Rows are points. Before rounding, the points of a table are all equally far from one centre. They may lie mostly on one side of it. Write the centre, to within rounding.

Points (6 x 2)
[[-31 -29]
 [ 18 -69]
 [ 11 -68]
 [ 27  33]
 [ 63 -43]
 [ -6 -63]]
Centre: [ 19 -18]

Points (13 x 6)
[[ 27  -4 -10 -10  10 -26]
 [ 55  50 -21 -52  40   6]
 [ 50  -4 -34 -17  48  -4]
 [-15  19 -60 -45  28  38]
 [  7  33 -29  11  86   7]
 [ 26   7  14 -30  95  10]
 [-18  27 -46  17  49  13]
 [  5   2 -62 -27  36  39]
 [  8   1 -41 -74  38  35]
 [  1  23 -20 -54  90 -19]
 [ 20  67  23 -17  12   6]
 [ 43  55 -26  -5  66  17]
 [ 49  47  15  -9  23  28]]
Centre: [  3  23  -7 -29  41  14]

Points (15 x 12)
[[ 53  52 -27  28  19 -41   1 -15  36 -39  64   7]
 [ 11  89 -12  18  33 -45  20  16 -10 -25  44 -45]
 [ 42 -24 -25  39   2 -14  53   6 -32 -83  44  12]
 [ 31  10 -28  48  45 -10  47 -40  12 -21 -15  39]
 [ 51  30 -10   2  67  -1  -4 -59 -10 -15  31  -9]
 [-21   3  -2  50  34  38  15 -24   2 -49  30  17]
 [ -7 -18 -84  -4  20 -52   2 -51 -36 -41  40  10]
 [ 29 -13 -12   5  16 -35 -52   6 -39  10  45  20]
 [ 22  14 -64  22  82   2  17 -37 -32 -26  53  16]
 [ 16  32 -27  29  48  44   3 -26 -34   4  57  35]
 [  8 -27 -73  11  17  15 -33  -8 -52 -51  43   2]
 [ 31  42 -27  38  40 -42 -28  -6 -37 -39  22  82]
 [ 37  37 -47  37  14  -7  17  19 -22  -4  95  26]
 [ 33  -6 -35  -2  13   9 -35  12  14 -10  60 -15]
 [ -8  13 -49  61  11  18 -25 -33 -22   8  47  16]]
Centre: [ 12  30 -29   9   9 -18  11  -6 -29 -34  17   9]

Points (24 x 20)
[[-10  76 -31 -58  48 -41  20 -38 -26  -9   4  24 -41  -9 -24  17 -26   6
  -32 -27]
 [-63  23  53 -33  31 -51  39 -30  -3  14   5  79 -39  -7 -38  44 -43  35
  -39 -26]
 [-42  32   7 -31  57 -48  -2 -69   3 -27 -51  37 -42  34 -12  20   2 -31
  -13   0]
 [-41 -11  15 -24  44 -58  45  -5  20 -44  20  95 -19  -4 -46  12 -29 -28
  -37  -9]
 [-63 -23 -12 -33  -5 -68 -30  15 -20  -9  10  37 -30 -17 -16  -9 -13  15
  -86 -14]
 [-71 -22  24 -17  68  -3  34 -30  -1 -47 -41  23 -24 -21 -13  30 -42   5
  -10 -25]
 [-22  37  55 -65   5 -44  25 -65   9 -35   3  68 -81 -13 -13  23  13  13
  -54 -14]
 [-50  -3  28 -51  22 -74  13 -41   2 -17  29  75 -18  -7 -33  39 -39  35
  -31 -45]
 [ 19  20  13   2  53 -54 -10 -24  27   6  -9  84 -15 -43  -6  23   2 -14
  -64  -4]
 [-19  15 -19 -38  32 -48 -16  -3 -10  -8  29  62 -68  20 -22   0 -27  13
  -63 -38]
 [-35   2  39 -27  40 -26  11  12  57  -5   9  87 -44 -28 -52  15   4  -6
  -48 -36]
 [-26 -16  39 -19  44  -9  37 -73  36 -14  -3  84 -20 -36  -9  -2 -10 -13
  -72 -29]
 [ -7  29  -5 -55  45 -16  -8 -38  15  20  -5  49 -60 -18  -3  66  14 -22
  -12 -18]
 [-47  -4  -3   3 -10 -79  22 -24 -50  25 -12  41 -46  23  -1  40  -2  37
  -34 -12]
 [-34  55 -27 -76   6 -26  14 -38   6 -13  -8  36  16 -49   6  20  38   9
  -48 -33]
 [-18  50   5 -17  24 -52   9   4  22 -58 -35  82  23 -13  -5   4   6 -11
  -15  24]
 [-28   9  26 -28  34 -21 -15 -57  -4 -38   7   3  36  -9 -38  56  36  18
  -18  30]
 [-26  55 -14 -13  29 -10 -12 -18  45  29   5  11 -29  14 -47  48 -11  -2
  -40   0]
 [-25  29  13 -56   3 -41  16  10  -1  -5 -13  61 -20  -8  12  34 -65  49
  -46   4]
 [  8  -9  -2 -47   8 -27  23 -53 -22 -33  15  21  -4 -20 -50  51 -23 -20
   17  -7]
 [-34  12 -12 -24  11 -43   5 -52  10  -4 -30  79 -77  25 -13  36 -25 -10
  -53  -1]
 [-29  31  -3 -23  -8 -10 -12 -69  32 -41  26  60  11 -17 -41  13 -27  54
  -41   9]
 [-30  61  19   9  25 -49 -28 -16  18  26 -22  35  -6 -27 -49  32 -20 -30
  -24 -29]
 [-45 -31 -15 -44 -27 -22   9 -51 -10 -44  -3  19 -31   9 -60  10 -29  26
  -58 -11]]
Centre: [-37  12  17 -17  15 -29  16 -24   0 -11   3  31 -23 -19 -12   3   6   7
 -27   0]

Points (29 x 24)
[[-19   9   7  12 -11  -3  16 -12 -35  11 -24 -55  19  13  16  -6   4 -24
  -46   2   7 -61  10   2]
 [ 30 -11  38  -9  52   7   2  -9   2 -23   9 -17  -2 -15  -7 -15 -24 -23
  -35  26   4 -58  18 -28]
 [ 12  -8  12 -19  10 -20  27  42  -9 -24 -12   6  10  18  35 -13  -6 -35
  -28   9  27 -81   1  -9]
 [ 32 -18  18   0   4 -10   7   2   1  -3 -13 -17  35  25  -6  31 -12 -28
  -57  10  31 -55  20   1]
 [-15  21  34 -18  25  -8  14  45  10  -7 -29 -14  29   5   6  23  -7   0
  -13  37  13 -27  15 -15]
 [ -9 -11  38 -16  45   0  26  16  -5   0  -6 -25   0 -26  21  27  11 -45
  -12  23  19 -60  -1 -14]
 [ 25   6  12 -13  -1 -30   1 -17 -11  -6   0 -31  38  11  36   8   4 -22
  -31  24   7 -53  22 -16]
 [-25  -6  34   7  17 -12   7  47 -10  -9   6 -32   7  14  24   6 -25 -58
  -12  11  20 -64  -5  12]
 [-15   1   1  -9  29  -3  41 -24  -3   9  28 -16 -29   6  -1 -12  29 -40
   27   2  20 -64  -4 -37]
 [ 13  -5  23  -4  25  -6  25 -16 -17   1 -16   1  19 -20 -11   0   8 -59
  -37  -7 -14 -57  21  13]
 [ 11 -12  25  -1 -12 -30  27  14 -38  -8 -14 -26 -16  45  42   1   8 -19
  -25   0  -9 -39  10   2]
 [  1 -18  31  -8   2  13  38  31   6  -8 -42 -54  -8  24  21   4   8  -4
  -23  16  41 -35  24  -2]
 [ -9   4  25 -16  27 -25  11   5  -6   7   6  -4  21  33  37   3  -6 -38
  -27  28  -8 -62  26   8]
 [ -1 -16  20  13  16   1  24   1 -24   1   0 -60  33  27  12  11  -4  -6
  -48  10 -14 -59  35  -8]
 [ -5   6  30  -7  11 -19  31   7  -3 -16  -8 -13  26 -13  23   9 -20 -33
  -33  29  12 -79  17  -6]
 [-22 -10  14   1  24 -31  48   6   0 -17  33  -4  13  -8  20  13  -7 -18
  -31  -6  15 -73  34  -9]
 [ -4   2  13  -3  27  24  19  21   0 -16   7 -29  -4  17  10  12 -18 -35
  -36  26  21 -95  35   1]
 [  4  17  37 -11  24 -38  30  -4  16   4 -27  -5  12  -2  14  26   7 -42
    6 -17 -18 -43  32 -17]
 [ 19 -35  26 -15  30  16  36  41   4 -10  -4 -49 -11 -10  17 -12 -16 -54
   -8   5 -15 -60  31 -15]
 [ 37  -5  12  10 -23  40  -3  13 -17   8   9 -25  33   7  28  19 -21 -29
  -32  15  -5 -50  -1  -8]
 [-18 -23  44  18  31   9  27  28  -8 -47  -2 -15  -9  -1  32  -4  15 -10
  -34  12  15 -57  22  -8]
 [  5  19   5  16  32  -7  15  33 -11  -6 -26 -18  -8  19  35   3   3 -53
  -45 -16  32 -49  22   2]
 [-23  29  31 -41  26 -15  -9 -16   5 -12 -15   6  -3 -23   6  14  -3 -16
   -3 -22   3 -53  -3 -11]
 [ -8  16  33 -21  31   9 -12  26 -20   0  15  -9  11   0  18  19  10 -35
  -32   0 -12 -65  36   5]
 [ -2 -15   9  10  11 -23  46   5 -19  -8 -27 -56  -3  13  33   6  35 -19
  -23  14 -15 -46  11 -12]
 [ -2 -11  30  15   9  23  16  44   6 -12  -9  -3  21  -5  45  25  -9 -24
  -36  -8  21 -75  11   0]
 [-24  -3  23 -21 -10  22 -22  29   5   2 -22   2   7   4 -13  -9   6 -22
  -35  26  12 -64  46 -49]
 [  4 -19  34 -27  -9  17  24  19 -25   1 -50 -20  14 -23   7   5  12  -8
  -22   9  16 -63  -7 -11]
 [ 35   4   7  32  36  27  34   1  25 -11 -32  -7   5 -14  34 -21 -22  10
  -10   5   4 -35  20   4]]
Centre: [ -5 -16  -3   5   9   7   6   9   0  -5  -6 -12   0  12  -1  -1  -9 -16
   1  -7   5 -37  12 -19]

Points (31 x 24)
[[  8 -35  32 -35   4 -56 -53  15   7  16 -34   4   6 -42  45 -94 -16   9
   -6 -13 -32 -33 -20  -2]
 [  2 -59  22   0 -33 -18  22  40 -26 -37 -23 -38  38 -15  47 -33  14  14
  -22   1 -28 -74 -22  -1]
 [ 29 -43  36   4 -13 -55  10  41  16  -8   2 -24  22 -43  45 -25  17   1
  -31   4 -19 -55  22  27]
 [ -9 -47  18 -26   1 -62 -54   0 -45  17 -16   1  49 -25  63 -30   3  20
  -63 -10 -23 -58   7  -7]
 [ -8 -14  56 -35 -18 -14  11  -8   8   3   7  10  69 -33  45 -61 -11  31
  -34  24 -25 -38  22 -51]
 [ -9 -61   7 -17   1 -16 -15  31  16 -42 -32 -26  66  19  41 -57  -7  41
  -38  14   6 -40   5 -13]
 [ 34 -18  35 -35 -22 -39  33  35 -71 -18 -65 -11  21 -44  24 -40 -16  40
  -55  31  42 -38  14 -11]
 [ 34 -50  27 -64  11 -57 -20  25   4 -10 -71 -10  22  -2  40 -67  37  15
  -14  14  34 -75  -1  -4]
 [ -5 -44  10 -27 -16 -51  34  39  -1 -16 -41  28  33  22  39 -56 -26  32
  -26   6  -2 -77 -26 -57]
 [-21 -27  54  -6   4 -36  19   3 -25 -13 -26  13  49   2  49 -95   2  52
   -9   3  -4 -57  30 -36]
 [ 18 -63  44 -14   2 -58 -21  42 -28 -14 -23 -14  21 -34  63 -43  48  16
  -44 -20  -4 -69  23 -32]
 [-15 -49   3 -21  12 -29 -14   1  30   8 -31 -39  16  -5   6 -56  -3   4
  -35 -35 -22 -78 -11  -3]
 [ 33 -50  12 -42  -5 -35  26  45  12  -9 -40 -13  11  23  20 -84 -17   1
  -13 -26 -18 -41 -24 -33]
 [-40 -35  20 -44 -10 -36   3  20 -29 -10 -40 -38  24 -52  48 -73  12  34
  -46   6  -5 -70  13   5]
 [ -8 -34  47 -11  -6 -29  17  25   3 -18  -7 -18 -11 -11  39 -43  25  42
   -9  35  -9 -78  21 -20]
 [ 30 -87  15 -34 -30 -38  -4  38   9  13 -14  -6  17 -11  17 -66 -14  23
  -47  19  21 -23 -31 -40]
 [ 28 -64  19 -35  24 -32  24   1 -11 -34   1  -1  56   0  41 -38 -31   1
  -22 -12 -42 -47   2  -2]
 [  9 -17  49 -40 -19 -46  19  31 -26  -9 -25   0  16   1  35 -75  21  33
  -75 -10 -15 -38  19 -24]
 [ -3 -44  14 -40  34 -42  -8  41  -3  -9  13   4  16 -24  47 -49   6  44
  -32  -5 -17 -62  34   1]
 [ 34 -56  38 -29  16   3  14  38 -49 -24 -30   4  16 -36  25 -84  15  42
  -13  51   3 -47   8 -27]
 [-13 -16  34 -16  -3 -29 -13  20 -22  40 -30  24  13 -24  48 -74   6  41
  -58  49   0 -39   1 -45]
 [ -9 -28   7 -16  -9 -16  24  30  -1  -5 -22 -46  38 -15  40 -83  26  46
  -27   5  52 -83   3  -1]
 [ 15 -59  34 -27  38 -16 -18   4   7  -2 -43  20  46  -6  27 -78 -14  -3
  -27 -10 -13 -83 -33   5]
 [ 15 -43  19 -51  21 -63  -8   7   4  13 -41 -28  46   4  25 -58  33  32
  -53  24   5 -39  12   3]
 [ 53 -59  34 -20  24 -56   4  25 -11   4 -44  -4  43  -8  42 -20  11  34
  -27   9 -28 -35   6 -16]
 [ -6 -48  19 -16  11 -55  -7  29 -20   0 -46 -22  48 -43  56 -54  -5  51
  -72  20  16 -49  -2  -4]
 [ 12 -54   8 -12  -9 -32   5 -15 -36  37 -26 -19   3  -7  31 -42  -4  11
  -23  54 -24 -85 -16   7]
 [ 13 -37  24  -9  43 -61 -25  33 -27  -9 -17 -37  23 -36  27 -54 -18  50
  -22 -17 -22 -11  22 -46]
 [ 16 -33  -9   2  -9 -31  -7  -3 -55   4 -42  26  56  -6  66 -82  13  38
  -32  12   2 -56  -2  29]
 [-32 -45  22 -12   6 -64  10  10 -39  25 -34 -14  65 -18 -20 -30  21   2
  -57   1  -6 -49 -10  12]
 [ 10 -33   5 -66  20 -58 -17  25   2 -12 -62  -5  69 -19  43 -54  17  44
   -8 -19  25 -66  17   6]]
Centre: [ 16 -12   3 -15 -12 -36 -16  14 -28 -11 -21  -1  36 -26  12 -51  -8 -15
 -11   8  20 -52   9 -30]
